Each row is a point. Each copy is the shape, with its points in the same order, stretched, turned, moved and blurred by noise. Say if it was mirrored as well.

Shape, 8 rows:
[[-28 -10]
 [  6   8]
 [-15  28]
 [ 24 -95]
 [ -7  51]
 [-41 -17]
 [ -7  28]
 [ 43  50]]
Copy 1:
[[  6 -23]
 [ 20  16]
 [ -8  13]
 [104 -30]
 [-25  33]
 [  6 -35]
 [  0  17]
 [ 22  68]]
Copy 1 is: only turned
Copy 2:
[[ 29 -12]
 [ -4  11]
 [-13 -19]
 [ 89  78]
 [-40 -23]
 [ 42 -22]
 [-17 -10]
 [-61  26]]
Copy 2 is: only turned
Copy 3:
[[  -5   21]
 [  16  -13]
 [  44    2]
 [-113  -23]
 [  75   -2]
 [ -14   28]
 [  44   -8]
 [  79  -56]]
Copy 3 is: only turned

Shape:
[[-16 -49 -69]
 [-38  20 -61]
 [-50 -45  14]
 [  9 -43   5]
 [-66 -12 -67]
 [ 34  14  19]
 [ 15  46  26]
 [ 23 -12 -13]
 [ 19  24  -7]]
Copy 1 (9 x 3):
[[-25 -43  35]
 [-61  -2   9]
 [ 18  45  64]
 [ 25   4  24]
 [-65  -5  56]
 [ 24  15 -40]
 [ -1  55 -52]
 [ 11  -6 -19]
 [ -8  14 -37]]
Copy 1 is: only turned
Copy 2:
[[-61   1 -96]
 [-37  76 -74]
 [-92  10   6]
 [-41 -30 -20]
 [-83  74 -73]
 [ 21  -4  -4]
 [ 27  37  16]
 [ -3 -11 -41]
 [ 14  23 -27]]
Copy 2 is: only turned

Shape (8 x 3):
[[-92  29 -46]
 [ 20   2 -32]
 [  8  -7  63]
 [-58  46 -24]
 [-33 -14 -24]
 [-98  -8  53]
 [-48 -44  48]
 [-17 -48 -52]]
Copy 1, 8 rows:
[[-41  45  21]
 [  6  -2 -27]
 [ 22 -62  31]
 [-42   7  12]
 [  8  18   4]
 [ -3  -8  80]
 [ 33 -17  56]
 [ 35  43 -17]]
Copy 1 is: mirrored
Copy 2 (8 x 3):
[[-43 -11 -72]
 [ 13  21  -4]
 [-28 -23  65]
 [-56   0 -44]
 [ -5 -12 -21]
 [-76 -69  -8]
 [-21 -69  31]
 [ 38 -30 -18]]
Copy 2 is: only turned

Shape:
[[  4  18 -10 -35]
 [ 43 -23 -24  23]
 [-27  40  11 -21]
 [-35 -24   0  60]
 [-37 -16  26 -52]
 [-64  -4 -37 -21]
 [ 70   5   8  35]
 [-17  54 -32 -54]
 [ 50   4 -53  56]
 [ 19  41  33 -67]]
Copy 1:
[[  7  40   6 -17]
 [ 29  -4 -15  56]
 [-14  22  35 -34]
 [-47 -49   6  42]
 [-52  25 -24 -76]
 [-82  42  -9  -3]
 [ 79 -29  17  49]
 [ -4  76  28 -22]
 [ 50  -5  18 113]
 [ 35  44  16 -78]]
Copy 1 is: only turned
Copy 2:
[[ 12   1 -42 -16]
 [ 16 -18  16  64]
 [  8   3 -15 -61]
 [-29  15  71  19]
 [-42  10 -50 -39]
 [-25  57  -5 -16]
 [ 31 -55  15  37]
 [ 28  32 -56 -51]
 [ 49  -5  54  70]
 [ 11 -25 -80 -59]]
Copy 2 is: only turned
Copy 3:
[[ 35 -19  29 -29]
 [  2  36   6  10]
 [ 10 -26  20 -44]
 [-71   2 -53   7]
 [  2 -63  -4   8]
 [ 29 -47 -67 -25]
 [-19  52  62  -1]
 [ 76 -24  23 -75]
 [  9  67   6 -15]
 [ 37 -33  87 -34]]
Copy 3 is: only turned

Shape:
[[ -55   17    0  -73  -36  -11]
 [  46   52   -5   -4  -35   11]
 [ -27  -29  -52  -56  -18   -4]
 [  44  -13  -39  -31   14   26]
 [ -38   32  -26   -9  -10   49]
 [   3   15  -27    1   17   -7]
 [ -72   10   21    7   15   -9]
 [ -12   53  -19   41  -14  -44]
 [  44 -107   24    1  -46   -8]]
Copy 1, 9 rows:
[[ 32 -94  -6 -10  17  24]
 [ 82  18   0 -12   9  15]
 [  1 -58 -25   6  34 -25]
 [ 16  14  18  13   5 -52]
 [ 26 -40 -52 -30 -31  12]
 [  4  24 -16 -14  19   1]
 [-20 -25 -29  -8 -19  54]
 [ 27  38 -56 -34  45  65]
 [  8   8  30 121  -9 -13]]
Copy 1 is: mirrored
Copy 2 (9 x 6):
[[ -61  -32   39   11   20   53]
 [  41   32   16   16  -37   37]
 [ -31  -77   18    8   16   80]
 [  53  -40  -16   13    5   84]
 [  18  -40   62   53    4   55]
 [  19  -38   28   -2    5   26]
 [ -40  -50   41   21   44  -30]
 [ -11  -17   50  -23  -19  -42]
 [ -28  -12 -105   25  -36    1]]
Copy 2 is: mirrored

Shape:
[[  0 -24 -40 -49 -55 -33]
 [-31 -17 -20  42  49 -43]
 [-30  -4  28 -15   6  10]
 [ 64 -44  25  63 -12  -9]
 [-17  55 -36  -1  -9  42]
 [-31  43  23 -17  58 -45]
 [-13  50  -6  41  25   2]
 [ 75 -58  32 -14  30   6]
 [ 82  -4 -23  11 -40  54]
 [  1 -50  -2 -31  33  56]
 [ 32 -34 -19  -3 -31 -14]]
Copy 1:
[[-97  10  11   6  15  23]
 [ 11 -15 -74  -8 -11 -57]
 [ 13 -11  11  34  32  19]
 [  9 -63  -3 -53 -78  27]
 [ -5  36 -50   6   5  84]
 [ 40  63 -23  17  11 -44]
 [ 35  31 -58  -3 -39  18]
 [ 17 -57  53 -75  -1  12]
 [-20 -19  30 -78 -37 121]
 [ -4 -59  17 -33  79  42]
 [-44 -30   9 -32 -14  34]]
Copy 1 is: only turned
Copy 2, 11 rows:
[[-27   1 -49  45  33  -1]
 [ 12  23  30  26 -22 -77]
 [ -3  17   8 -23  32 -14]
 [-50 -37  84  41  -3  33]
 [-13  67  12 -12 -21  33]
 [ 83   1  -5  -6 -11 -44]
 [ 23  33  49  11 -24   1]
 [-33 -83  21   5  -9  -8]
 [-72 -18  28  18 -29  76]
 [-52   5  -4 -44   2 -32]
 [-41 -15   3  38   2   8]]
Copy 2 is: mirrored
Copy 3 (11 x 6):
[[ 16 -25 -10 -42   8  36]
 [-16  -1  36  -3 -40 -57]
 [-31   0   9  27   8  -5]
 [ -2  51  70 -49  43 -44]
 [ 26  12  29  56 -11  28]
 [ -8  31 -35  46 -37 -33]
 [ 13  37  37  38 -30 -12]
 [  1  24  11 -25  79 -65]
 [ 53  29  57 -18  69   9]
 [-11 -36  20  19  57 -42]
 [ 15   0  30 -41  31   5]]
Copy 3 is: only turned

Shape:
[[  44   43  -10   38   30   42   30  -31]
 [  -3   68   -9  -11   15  -29  -35  -31]
 [  -3   34   -4   43  -61  -22    4  -95]
 [  12   25   50   -7   19  -16  -16   57]
 [  44  -17   -9  -14  -28   -8  -40   40]
 [ -78   42  -28  -30   19  -46   19   -9]
 [  71  -52    3  -42   48   -8   16  -47]
 [  55   64   15   36   62  -45   70  -25]
 [   4   46   22   66  -78   13    7   44]
 [ -21    5   17   38   16   -7 -104   -1]
 [ -17   25  -24   -8   33   34    6    5]
 [  91  -22  -56   82  -29  -51  -66   46]]
Copy 1:
[[ -10  -25  -21   24  -47 -101  -18   17]
 [   6   11  -16   23  -39  -10  -69  -39]
 [ -56  -79  -61   85  -22  -33  -27  -28]
 [  30    9   21  -22   25   -6  -23  -17]
 [  22   24  -21   -7   13    7   30  -60]
 [ -59   16   20    3  -15   55  -38    3]
 [ -16  -43  -32  -69  -27  -64   -1  -31]
 [   4  -60   53    8  -66  -83  -49   -5]
 [   3  -14   10   86   36  -16   30   -6]
 [  77   23  -60   13   -6   32  -42    4]
 [ -33   29  -13   -9  -14  -25  -13   25]
 [ 111   13  -19   35  -50   11   76  -72]]
Copy 1 is: only turned
Copy 2:
[[ 37   4  10 -48 -49  23  46  60]
 [-18 -24  -7 -33  52  -7  17  66]
 [ 27 -80  24 -94  12 -26  20  19]
 [ 18  15 -13  27  32  17 -46  10]
 [-29   6 -59   6  -5  -4  -7 -28]
 [-39 -15  50  -2  38 -51 -35  69]
 [ 39  55  27  -1   3 -42  82  11]
 [ 83  63  56 -81  13 -27   3  89]
 [ 21 -55 -35 -41 -37  24 -79 -12]
 [-63 -55  -3   1  49  69  18 -39]
 [-25  -5   7  15 -28  14  19  51]
 [-69  34 -62 -94 -15  26  -6 -71]]
Copy 2 is: only turned
Copy 3, 12 rows:
[[-52  18 -30 -34  39 -37 -16 -17]
 [-17  -6 -38  37   0  -2 -29  37]
 [-45 -78  -3   5  56 -13   1   8]
 [ 25  29 -30  41 -35   0  27  -3]
 [-25   6  -1  -4 -52  23  12  22]
 [ 43   3   0  67   3  11 -53  31]
 [  4   8 -44 -99 -35   7 -36  21]
 [ -6  28 -52 -36  71 -75   8  18]
 [-40 -21  18  66  26 -29  76 -24]
 [-24 -45 -35  48 -82  -5 -19   4]
 [-17  23   0  17 -17   4 -49  -8]
 [-65 -36   5 -21 -79 -84  45  55]]
Copy 3 is: mirrored

Shape, 13 rows:
[[ -3  29  -8  16  28 -43 -24  26 -46]
 [-28   9 -45  54  10 -60   0  -7 -38]
 [ 53  35  -6 -39 -39  58  25  16  13]
 [-53   5 -19  -2  19 -23 -53  62  10]
 [-45  50 -20   4  17 -53   3  40  19]
 [-37  16 -21  46  53 -10  -6  -3 -23]
 [  1 -34 -34   4 -19 -25  20 -36 -60]
 [  3 -45   8  30 -18 -26  10 -39  -5]
 [ -1 -32  42  19   8 -37  18  12 -34]
 [ 64 -33  -3   7 -42  56  11  53  52]
 [ 56  20 -51 -64  27  27  49  20  17]
 [-70  18  15   8  22   5   7  59 -21]
 [ 37 -41  51 -10 -26  41  -8 -26  15]]
Copy 1, 13 rows:
[[   0   42  -32   30   27   13  -87  -30   12]
 [  18   32  -61   23    9    8  -96    6  -38]
 [  17   51   68  -29    6   11   48   10   12]
 [  36  -21  -24   10   28   14  -77   19   35]
 [  55  -26  -29   11   43   25  -81   -4  -12]
 [  -8   -6   -8   25  -17   13 -102  -12  -13]
 [ -11   52  -46   36    9   19  -13   32  -30]
 [  22   -2  -47  -24  -15  -19    7    2  -12]
 [  -1   -7  -64  -19    1   19  -13  -36   28]
 [  10    3   20 -121    5  -17   42   22   27]
 [ -42    8   56   14   79   26   11   29  -18]
 [  19  -23  -21    5  -19   66  -73   -8   35]
 [  12    5   16  -48  -39  -25   81  -20   49]]
Copy 1 is: mirrored
Copy 2:
[[ 48   3  22  21 -26  22  32  12 -23]
 [ 20  27  25 -17 -40  -4  32 -11 -40]
 [ 40 -11 -39  24  -8  19 -72  38 -58]
 [ 16  13  48  22  33  23   0   7 -10]
 [ 17 -13  43  42  15 -18 -17 -18 -41]
 [ 10  35  12  12 -53  11  24 -35   0]
 [  9 -17  -4 -57 -30  31   1  -4 -71]
 [-12  -5 -11 -60 -30 -13   9  11 -26]
 [-16 -35   2  -8 -23   9  35  34 -28]
 [  6  42 -17  -9 -13  -1 -58 112 -23]
 [ 38 -22  10  20 -40  34 -83  25 -36]
 [-19 -12  18  55  22  26  13 -14 -40]
 [ -1 -25 -43 -36 -10   5 -20  37  -4]]
Copy 2 is: only turned
Copy 3:
[[ -3  41  69 -30  19 -18   4 -43 -74]
 [ 16   7  81   1 -11 -37 -40   0 -83]
 [  4 -13 -46  -7  55  93  34  10  21]
 [-33  15  60 -77 -30   9   5  18 -70]
 [-48  14  47 -31  -3  16   4  20 -98]
 [-23  32  79 -20  21 -36 -47 -40 -63]
 [ 50 -18  28  16 -15  -2 -24 -27 -45]
 [  7  -7   2  25 -20 -21  -6  -7  -5]
 [ -4  59  10   7  -3 -27  15 -58 -32]
 [ -5  -5 -38  -2   6  94  48  61  84]
 [-32 -22  -5  24  29 114  31  -5  -2]
 [-28  66  33 -56   8  -4 -22 -32 -73]
 [  5   4 -55  -6  15  12  36 -21  51]]
Copy 3 is: only turned
Copy 4 (13 x 9):
[[-25 -61  26   9 -22  -4  35 -11  13]
 [ -3 -35 -39  15  -5 -28  73 -23  24]
 [ 36  73   2  -4 -33  56 -79  31   7]
 [-16 -36  33 -26  67 -21  46  -4 -10]
 [-11  19  29  -8   1 -38  57   1 -31]
 [ 15 -29  10  31  19 -46  57  12  30]
 [ 25   6 -42  22 -13  49  29 -58  34]
 [ 78   2 -48  27  -7  19  11 -44 -24]
 [ 52 -41  16  -3 -55   5  23 -50  -9]
 [106  11 -26 -58 -33  55 -60  34  11]
 [ 64  87  28 -22 -59  68 -20  57   8]
 [-12 -20  55 -29  30 -53  34 -16  19]
 [ 73  16  -1  21   9  52 -71 -12 -43]]
Copy 4 is: only turned
